Rows are points. Two turns around zero, p and q, are shown by what they do to some points. Where does a point land after both, in the order given? Backwards means that the second turn is done in reverse. Each puzzle has new turns, and all numbers are rounded.

Turn p:
[-12 -10] => [-16   1]
[  6 -37] => [-22 -31]
[-2 -1] => [-2  1]
[ 9 47] => [39 27]
Turn q:
[-17  26] => [-14  28]
[10 43] => [15 41]
[ 11 -26] => [  8 -27]
[  8 -12] => [  6 -13]
[-12 -31] => [-16 -29]
Where do these land?
q, then p: [-42 -11] => [-35  26]
q, then p backwards: [22 15] => [ 8 25]
q, then p backwards: [20 -5] => [19  8]

Turn p:
[ 9 -4 40 12] => [-25  -8  33  -8]
[ 3 -1 15 19] => [-17  -8  13   9]
[ 43 -11 -11 -12] => [ 37 -24  16  -6]
[-17 -26 -32   3] => [  3 -18 -41   1]
[-13  46 -37 -19] => [ 31  47 -21  21]
[-24  -4  26  -2] => [-30  10   1 -16]
Turn q:
[ 44   4  27 -46] => [  4   0  47 -50]
[-35 -24 -23  29] => [ -6 -17 -45  28]
[-2  0 10 24] => [-7 -6  6 24]
[-13  14   4 -20] => [-10  21  -4 -14]
[  7   6 -18  13] => [20  1 -4 12]
Where do these land?
p, then q: [-43 -18  19 -68] => [ 16  51 -17 -63]
p, then q backwards: [-12   7  17  24] => [-15   3  27  11]
q, then p: [ -9   5 -15   7] => [10 -3 -2 17]
q, then p: [22 15  9 15] => [-16  -5  27   3]
q, then p: [ 18  13 -13  10] => [ 6 -9 24  9]
q, then p: [ 24 -23 -17  12] => [  9 -36   7 -10]

Turn p:
[ -6 -17  20 -23  25 -11  10  15] => [ -7  -8   6 -33   6 -30  -4  13]
[ 20  30  21   0  35 -13 -30  36] => [ 17  39 -22 -19  28  -8 -14  41]
[ 19 -25 -15 -23   7  24 -11  18] => [  3 -27 -29 -31   3  15  -2   1]
[ 20  23  25  26 -33  -3  36 -37] => [ 40   7  45  35  -4   2  29 -17]
[ -4 -40   3  20  13  38 -11  23] => [-18 -40   2 -13  21  30 -15  25]
[-10  -6 -29 -25 -36 -16  20   8] => [-10  -7 -11  -2 -52  -6  20 -13]
[ 23 -25  29 -29 -33 -10 -26   6] => [ 41 -13   1 -25 -32   0 -35   1]
[-13  35  -1   7 -13 -11   2 -27] => [  0  33  13  25  -5  -2   5 -23]
[-40  31 -16  30  12  32  26 -27] => [-43  17  27  27  27  22  30 -24]
[ 18  12  -7 -19  18 -32 -22  -5] => [ 16  20 -32  -2   4 -29 -14  -5]
[-27 -17 -30  36   5   3   6  -9] => [-39 -20   0  37   6   6   2   0]
Turn q:
[ -9 -42 -29  11 -18  48  -6   6] => [  6 -27 -29  19  16  33  25  39]
[45 10  5  1  0 25 13  3] => [17 20 34 -7 16 22 15  9]
[-47 -10 -28 -15 -26  -5   5 -12] => [-12 -13 -52   2 -30   2  16  -6]
[  4  27   0   0 -56   8 -16  -1] => [ 26  21  -4  -1 -47   7   2  28]
[  1 -13  -5  24  13 -24   8  24] => [-19  -1   5  10  20 -34   6   9]
[  4  40 -25 -32  43  31   6 -26] => [ -1  32 -17 -39  26  45 -15 -32]
[  6  -3  12   8  12 -43 -27 -21] => [ 20  -2   1  16   2 -36 -28 -25]
[-31  -5  10 -24  14 -30  -3  25] => [-26 -27  -7 -27 -10 -31 -11 -11]
[ 21 -26  45  18 -13 -24  19  14] => [ -4 -19  52  25  -9 -27  15   1]
[  6  23  15  11  32  14   1 -12] => [-10  19  17   1  17  19 -27 -12]
Where do these land?
p, then q: [-23   3  13  12  11 -24   3 -36] => [ -4   7   8  26  -8 -22 -35 -16]
p, then q: [ -1  27  37  -4  -5 -35 -15  -5] => [ 20  30  24 -14 -16 -24 -26   4]
q, then p: [-13 -33 -11 -19  16  11  55  18] => [-45 -27  33 -16   5 -22  23 -18]
q, then p: [-15  14  -8  -5 -27 -22 -28   1] => [ 15   5 -28  14 -35   2  -2   2]
p, then q: [ 50  12 -22   9   5  -7   3 -21] => [10 31  3 18 41 -4 24 -9]
q, then p: [-27  46  17  22 -30   4 -18  26] => [ -4  36  -6  -5 -47  31 -18  26]
p, then q: [ -9 -22  26  11 -24 -15  -7 -21] => [ 24 -16  20  24 -12 -11 -20  12]
p, then q backwards: [ -8 -27 -13 -31   5  55  30  17] => [-15 -18   2 -58  13  23  31  24]
p, then q backwards: [ 13  -8 -21   9  15  29 -11  45] => [-20 -10 -31  -8   0  44  -6  21]
p, then q backwards: [ 33 -11 -16  -4  33   4 -12 -24] => [  1 -29 -29  -7  29 -12 -19 -16]

Turn p:
[ 31  18  22  25  17 -20  18  12  -3] => [ 34 -25   7 -10  19 -16  -9  25  18]
[-17  22  28 -32 -19 -29  -8 -21  -9] => [  2   0  48  13  -6 -26   9 -33  -5]
[  0 -33  33 -15 -20  31   3   9 -10] => [-11 -13  17 -22 -43  22  14  12 -16]
[ 11  -6  14 -29  17  22  15 -11   4] => [ 14  23  16 -24  -8  19  18   3   3]
[ -9   5   4  29  36 -36 -39 -11  13] => [  5  -2   7  18  23   2 -61 -14  23]
[ 36  25 -40  32 -17 -17  21 -25 -47] => [ 35 -41 -46   5  35 -17  29 -31  -3]
[-35 -20 -41 -21  -3  18  -4   5  25] => [-48  41 -21   9  -4  13   7  -3  -4]
[ 28  17 -21  15 -18  19  11 -10  14] => [ 26   3 -33  20  -6   0  23  10   7]
[  2   2 -40  -9  27  32 -35  31  25] => [ -6  53 -41  -6  -7   4 -33  17 -15]
[-32  -6  37  26 -15  -3  30   7 -30] => [-17 -51  33   4  14  10  14  17 -20]
[-15 -22   5 -21  -4 -17 -10  15  18] => [-32  11  14  -7 -17 -11 -11   0  13]
Turn q:
[-10 -34   6  18 -19  -3 -18  -6 -10] => [-14 -15 -18 -14  -7 -15 -32   7 -14]
[-7 -8 -2 30 -8  8 34 21 19] => [ -2 -45  -2  11   9  -6  14  20  16]
[ 19  63  35  21 -13 -14  -5  -7 -28] => [ 11  21  26  55 -50 -12  -9  -7  10]
[-24 -18  11 -13   7  12  20   5  -4] => [-23 -22   1 -14   0  15  14 -11  -7]
[-16 -15   5  44  25  12   4 -10   1] => [-24 -23 -10  16  18 -37   5  -9  -9]
[-22   0 -16  10 -12  24  -3 -13   6] => [-12  -4 -38   9   6   4   2  -1   5]
[  8 -10 -41 -54  16 -10 -21  34  -2] => [ 14  40   6 -49  15  24  25  27 -18]
[ 48  35  41  19 -12  18  -9 -25 -18] => [ 16  11  23  64 -13   4 -38 -17  -9]
[  0 -11 -18  -2   1 -13  21 -18  -3] => [ 21 -13 -11 -15   0  -6   9 -17  -1]
[  4   0 -22 -74  16 -33 -24  20  39] => [ 12  52  23 -64  23  29  12   9  27]
Where do these land?
p, then q: [ 26 -11 -10 -22  -6  27  -6  22  17] => [ 23  11 -11   0 -22  27  11  24  15]
p, then q: [ 14 -15  26  -2  32  -7   9   3 -12] => [-11  14  23 -12  18  30 -13  -4  -4]
p, then q: [-27  13   4   9  -2  10   0  16 -23] => [-15  -2   5  -4 -17 -11   8  -2 -33]
q, then p: [ 19  16   3 -43  94 -27   6  12  11] => [ 51   4  83 -16  36   4  29  11  12]
p, then q: [ 13  -3   1 -20 -33  -5 -17   6 -19] => [ 21  -9 -14 -19 -29   2 -18 -12   2]
q, then p: [ 12 -15 -35  26 -13  19   2 -28 -22] => [  5 -15 -49 -17  16  -4  -6 -28   4]
p, then q: [-11   7   0  58 -35   3  -5 -26  17] => [ -4 -40 -26  16  27 -38 -14  26 -13]
q, then p backwards: [-37 -12 -12 -45 -17  10  54  10  -2] => [ 18 -56   3   6 -10  28  33 -28 -29]
q, then p: [-47 -13   9  18   4 -34 -15  11   0] => [-46  10  24  11  -2 -32   7 -14  10]
p, then q: [ 27  21   5  33 -32 -13 -16   1  11] => [ 28 -16  -5 -10   9 -32 -28  29   0]
q, then p: [ 11  12  10 -12   8  17 -12 -27  21] => [ 24  16   1  21  13  21 -16  -3   1]

Turn p:
[ 12  36  17 -26 -41 -32 -42 -44   8 -12 -10 -14] => [  0  31   2  -7 -26 -32 -15 -38  49 -22 -34  30]
[ 35 -30 -11  16   3   8  25  -8  38 -10  10 -16] => [ 28 -15 -22 -15   6   2  29  31  21   8  27  18]
[-26  -2   5 -34  24 -24  29  25  -2 -11  10  12] => [-44  15  -3   8   3 -21  28  12 -31   2   5 -15]
[  9  30 -17  15 -29 -24 -39  17  34  18 -24  42] => [ -4   3  22  39 -46  21 -14  21  31  13 -43  16]
[  9  21 -11   8  -3  38  -4  27  -4  16  32  10] => [  1   8  12  -6 -14  31 -26   2 -19  34  25   7]
[ 18  15 -33  -5  31 -21  16   8 -12 -37  16  -1] => [-10  33 -20  -3  -8  -4  -2  39 -20 -33  24   3]
[-22 -22  35  14  31  38 -12   4 -25  -4 -15  36] => [ -8 -11  37 -11  56  21 -13   5 -13   8 -17 -34]
[-23 -20   8  -6 -45  42  24 -14 -23  17 -27 -15] => [ 13 -37   3 -25   1  27  24 -59 -11  -3  -9 -11]
[-23 -12  -8  27  33  12  27 -47 -31  -4  12 -17] => [ -5 -16 -36  -3  48  12 -15 -15  -1 -33  33 -21]
[ 40 -25  27   2  19 -21  16  24  -1  21  -3  13] => [ 29  14  14  31  27 -12  31  21 -16  19   0  10]
[-22  -9 -20  11 -30  29   9 -21   8  14  33   4] => [-19 -35  -4 -10  -5  28  -7 -24  13   9  31  18]
[ 10  31  -5 -21  17 -19 -25  26  45  11 -38 -12] => [  7  18 -23   8 -36 -24  -5  28   5  30 -51  -7]
[-19  18  29  16  -6 -18  -5  25 -27 -21  -9 -27] => [ 12  16  22   5 -16 -27  -7 -17  -5 -16   7 -48]
[  0 -31 -18 -17  -5  -7 -18 -22  -7   2  14 -14] => [ -3 -26  -6 -10   8 -22  -8  -5  -5 -18   3  33]
Turn q:
[ 16 -31  -4 -21  12  17 -50   9 -20   6   7  -8] => [-27  -4 -20 -24  30  -3 -43  -9 -18  -6  -6 -16]
[ 27  14  30  15  27 -64  39  -2 -22  22  10 -14] => [ 40 -12 -38  10  -1 -37  27  35  -2   0  53  14]
[-13   3  25 -36  27  20  -1 -14 -17 -17  66  12] => [-45  29  14 -14  38   5  -3   0  24   6  56   2]
[ 22  28 -18 -16  25  21 -12  15   4  35 -43   2] => [ 32  26 -44 -21  12  18  -3  -3   3   8 -42  -5]
[ -2  23 -13  14 -25  -2  20 -19  -4 -39 -23  -1] => [ 31   8  33  21 -23  11  12 -18  -3 -25   2  -8]
[-33 -25  41  -5 -32  26 -26 -10  -1 -13 -21   9] => [-15   4  57 -19   9 -18 -15 -15 -31  16 -22  13]
[  5 -20 -15  -6   1 -15   2  37  37 -22  -2  41] => [-39  11  -6  18 -16  14  13  35 -14 -28 -29  12]
[-23 -14 -21  16  19  24  -3  -4  15   2 -10  14] => [-17  -6   2  15  14  21  18 -12  -3  17 -28 -12]
[-39  41 -14  -8  -2 -11  -2  -6 -15  26 -19 -13] => [ 20  22 -14  -5 -18 -27  17 -39  21  21 -10  -7]
[  0 -36 -12   1  15  10  14  11  31   8  -1 -31] => [ -8 -34   0   5  15   0  -1  29  23   4 -27 -22]
[ 36   2  32  43 -33   9   2  12 -23 -26  30 -34] => [ 22 -22  27   4 -26  12 -47  24 -21  10  52 -14]
[  1  18   0 -17  12 -18 -29 -17  18  11  27  10] => [-17  15 -22  14  13  -7 -16 -13  21  -1   9  33]
[  3  -3 -30  19 -46 -18  45 -12  -4   5 -20  13] => [ 23 -34  11  -4 -47  11  38 -13  -2 -26  -5   9]
Where do these land?
p, then q: [ -7  35  -5 -15  20  -4 -29  38   2  -7   6 -22] => [  9  10 -19 -12 -36 -35 -30 -24  -5   2   1   4]
p, then q: [ -5 -19   1  30 -32 -37  21 -25   4  35  -5   6] => [  1 -46  21  39   7  33  20  12 -11   4   2  10]
q, then p: [ 23   9   7  51 -15  -5  26   4  21   9 -12  31] => [ 26  -9  36   3   4  52  19  -5 -20   6  12   8]
q, then p: [ 31 -11  24  -3 -45  -1  16 -19   9  13  12  24] => [-25   5  51 -16  20  13  21   7  -9   8  -6  24]
q, then p: [ -4 -54  32  23  30   6   0  -1  15  41 -11 -12] => [  9 -31  -5  38  31 -14  12  21 -53   9 -17  -5]
q, then p: [ 24  -8   9 -20 -11 -32  27 -35   9  12  44 -18] => [-33 -10  22  -3   7 -15  20  49  19  15  27  26]
q, then p: [  9  -6 -19 -27  -2  -7 -44 -13  10  -7  15 -25] => [-15 -14  -3  -9  -1 -22 -32  25  31 -17 -21  -1]
q, then p: [ 21  22  -5   3  31   5 -20  37 -41 -26 -38  41] => [ 15  42 -19 -17 -24  26 -38 -26 -39 -36  11 -14]
p, then q: [ -2 -21 -21  19   3  13  -8  -1   5   9  22 -21] => [-37 -20 -15  -7   7   5 -16   4  -7 -10   6   2]
q, then p: [-16 -38  35  11 -39  -8  22  -7   4  21  14   9] => [-24 -16  39  21  24 -14  40 -15 -16  10  -2  10]
p, then q: [-28  -4  -3 -14  48  -5 -33   5  10 -38  21  -9] => [-33  28 -22  10 -13 -58 -12   2   4  -2 -10 -17]
q, then p backwards: [-15  11   2 -27  27   7 -24 -13  18   6   1   7] => [  6  14  26 -17  17  -7  -4 -34   4   8   3  15]
q, then p: [-14  15 -43 -20 -21  25  44  28 -15 -18 -36   4] => [ 25  21 -22 -50 -30  -1  42 -36   8  -1  -5 -13]
p, then q: [ -1  18   9 -10  15   1 -22 -11   1 -35 -10 -34] => [  7  23 -12  10  -6 -27 -22  -5  20 -34 -11   2]
q, then p backwards: [-15  51 -23  -2  -8  41  24  14 -52 -15 -23  19] => [ 15  50  26   0 -31  34  45  24 -21 -23 -22 -12]
